Every row gives one point. A path goes straight from each point to the next, and from the last back to the first. The post is the endless flat space through its rows: a point in 2 columns, a line in 3, a plane in 4, and so on, so that a path can go around it. How many times does the path go around the post? Going back the other way cancels.

Post, 2 rows:
[[ 1.5  2.3 -1.7]
 [-0.6  0.0  4.5]]
Path (25 x 3):
[[-2.2  0.6 -1.2]
 [-1.1 -2.1 -1.9]
 [ 2.1 -1.9  7.4]
 [ 0.4  1.7  3.7]
 [-2.7  1.5  1.8]
 [-1.3 -1.0  1.0]
 [ 1.3 -2.9  1.7]
 [ 2.9  3.5 -2.3]
 [-0.9  1.0  6.4]
 [-4.9 -1.0  3.1]
 [-0.7 -1.9 -0.8]
 [ 6.0  1.9 -1.7]
 [ 2.9  4.6  3.6]
 [-1.1  1.5  1.9]
 [-0.7  1.0 -0.2]
 [ 3.3  0.6 -3.4]
 [ 5.9  3.0 -2.0]
 [ 4.2  0.0  4.0]
 [ 0.0 -3.3  2.5]
 [ 0.1  2.7 -3.2]
 [-1.0  1.4  1.6]
 [-3.4 -1.1  0.3]
 [ 0.4 -2.6  3.4]
 [ 1.2  0.6  3.9]
 [-1.1  2.0  3.1]]
Times around: 4

Post:
[[-0.1  1.3  1.7  3.3 -2.0 -5.1  4.3  1.3]
 [-1.0 -0.4 -2.0 -1.0 -3.3 -0.2  0.6 -2.5]
 [-2.3  1.9 -2.2 -0.6 -1.4  0.5  0.0  2.1]
 [ 0.9 -0.6 -3.6 -0.2  3.8 -2.4 -1.2  1.3]
 [ 0.3 -1.0  0.7  0.8  6.9 -3.4 -4.7  4.5]
 [ 0.5  1.7 -1.7 -0.3 -1.1  2.4  1.7 -1.9]
 [-1.7 -1.7 -2.8 -0.2  0.8  2.1  3.7 -2.5]]
Path (27 x 8):
[[-1.9 -2.7 -1.4  1.6 -1.1 -3.5  4.5 -5.0]
 [-3.7  3.2  3.3  3.2  1.9  7.1 -0.1  3.2]
 [-1.7  0.8 -2.9  1.6  7.1  0.2 -0.1  3.2]
 [-1.6  4.5  1.5 -1.3 -2.5 -0.6  1.3 -0.8]
 [ 1.5 -0.8 -0.8 -2.5  0.4 -3.3 -0.5  2.4]
 [ 0.3  2.2 -0.5  1.5  1.3  1.0  0.6  3.0]
 [-6.4  1.2 -2.4  2.5  0.2  3.8  0.7  2.8]
 [-1.7  2.6 -2.6 -0.4 -1.4  1.6  1.6 -0.8]
 [-2.1  1.3 -2.1 -2.3 -2.7 -2.0 -0.5  0.8]
 [-1.3  0.0 -1.8 -1.1 -1.2  0.1  4.8  1.8]
 [ 2.1 -2.4 -4.5  0.8 -0.3 -4.4  1.8  2.1]
 [ 0.6  4.0 -2.4 -5.0  0.1  2.2  0.3  0.6]
 [-1.5  1.4 -0.6 -1.1  2.3 -3.3 -0.2 -1.7]
 [ 1.9  2.0 -5.0  1.0  0.6 -2.5 -0.1 -0.8]
 [ 1.9 -4.1  0.9  3.3 -0.4 -5.7  3.5 -4.1]
 [ 1.0  0.9  0.2  1.3  0.5 -0.7  3.3  3.8]
 [-0.2 -1.3 -1.4 -0.6  6.5  3.4  4.2 -1.4]
 [-0.4  2.6 -3.4  1.7  4.1 -2.7  2.3 -0.8]
 [ 1.0  1.9 -6.0  1.4 -3.2 -7.1 -2.7  1.4]
 [ 0.1 -3.1 -0.1  3.4 -0.4 -5.3  1.2  4.3]
 [-1.1  0.2 -1.5 -1.5  1.9 -1.3 -0.5  4.7]
 [-2.8 -1.6  0.5 -3.3 -5.0 -3.3  0.4 -2.5]
 [ 1.2  0.0  1.7  1.2 -2.6 -8.8 -1.2 -3.1]
 [-5.4  1.2 -5.2  0.5  1.4  4.0  1.7  4.2]
 [-1.4  0.6 -1.9 -1.1 -1.3  5.1  0.8  0.8]
 [-4.3 -0.4 -3.0 -2.0 -1.2 -1.0  1.6  5.7]
 [-2.6 -1.8 -3.1 -2.8  3.0 -0.5  3.6 -5.2]]
Times around: 2
